Each row is a point. Two turns around zero, p and q, are shown by what they do to some points. Where does a point land after both, in the order given? Backwards means that the second turn is done in reverse. Each puzzle has new turns, and all numbers are rounded.
(in the rows, 128 means zero)

Turn p:
[146 142 126] => [149 128 120]
[99 86 96] => [ 79 163 128]
[131 145 137] => [143 118 135]
[120 159 138] => [150 118 152]
[145 107 143] => [118 112 104]
Turn q:
[117 109 138] => [109 118 140]
[123 117 110] => [120 116 112]
[139 148 148] => [146 146 145]
[ 97 126  90] => [101 129  87]
[165 140 154] => [165 130 156]
Where do these land?
q, then p: [148 142 132] => [145 122 111]
q, then p: [144 114 151] => [119 100 117]
q, then p: [109 113  99] => [107 158 138]
p, then q backwards: [136 103 146] => [116 108 106]
p, then q: [103 168 111] => [154 145 167]

Turn p:
[122 154  90 121] => [119  99 100 106]
[135 132 152 130] => [143 148 133 128]
[ 98 110 127 115] => [126 105 157 130]
[129  93 120 167] => [ 84 146 141 146]
[142 162 135 142] => [136 150 106 104]
[142 116 145  93] => [161 121 131 154]
Turn q:
[159 120 106 130] => [142 162 133 117]
[123 138 156 134] => [116 115 138 151]
[113 150 152 117] => [ 98 109 128 140]
[144 129  79 122] => [139 163 104 100]
[101 138 148 120] => [110  98 124 135]
[104 136 149 148] => [128 102 121 156]
[153  85 106 124] => [163 148 148  97]
Where do these land?
p, then q backwards: [142 127 101 134] => [111 153 125 126]
q, then p: [107 136 145 141] => [102 135 138 139]
q, then p: [128 110 106 113] => [151 112 116 139]
q, then p: [109 168 174 122] => [ 88 130 177 116]
p, then q: [153  99 113 129] => [154 123 104 148]

Turn p:
[102 135 111 145 169 109] => [132 144 122 100 148  85]
[146 110 151 142  96 158] => [131 116 112 158  89 149]
[143 151 153 131  83 148] => [ 94 123 118 163 111 160]
[143 128 159 131 102 125] => [116 106 127 161 119 137]
[ 98 116 109 124 135 115] => [131 135 150 102 123 108]
[113 128 102 108 146 115] => [135 137 148  98 145 123]
[130 117 107 125 153  94] => [152 134 148 120 155 105]
[163 141 133 137 100 161] => [124 140 105 160 114 167]
[115 126 128 108 168 125] => [138 114 123  92 150 119]
Turn q:
[139 103 140 113 138 132] => [135 127  99 114 136 119]
[127 109 142 138 114 144] => [126 137 117 113 140 151]
[149 132 115 135 143 149] => [148 144 121 151 138 126]
[125 146 116 131 114  76] => [132 107 161 118  87 119]
[ 66 134 138 173 113  83] => [ 72 123 153 118  71 160]
[140 132 156 112 157 145] => [129 108  94 146 148 122]
[133 142 153 132 121 125] => [129 104 127 131 130 146]
[128 139 116 105 125 149] => [128 131 139 134 157 112]
[144 115  76 113 127 149] => [151 170 141 127 146  97]
Where do these land?
q, then p: [136 104  78 145 121 131] => [ 90 131 120 150 161 147]
q, then p backwards: [122 103 120 122 148 120] => [111 133 126 154 138 140]
q, then p backwards: [104 110 102 141 133 144] => [118 154 100 146 116 130]
q, then p: [ 98 107 157 140 120 118] => [117 131 144  93 103 144]
q, then p: [100 171 163  97 148 151] => [156 125 124 100 105  68]
p, then q: [149 161 122 144  95 113] => [101 133 135 164 114 157]
p, then q: [141 155 116 115 109 114] => [104 125 115 156 134 141]
p, then q: [149 119 162 141 145 112] => [144 155 113 122  94 127]
p, then q: [153 122 132 107 132 148] => [143 151 116 135 152 128]
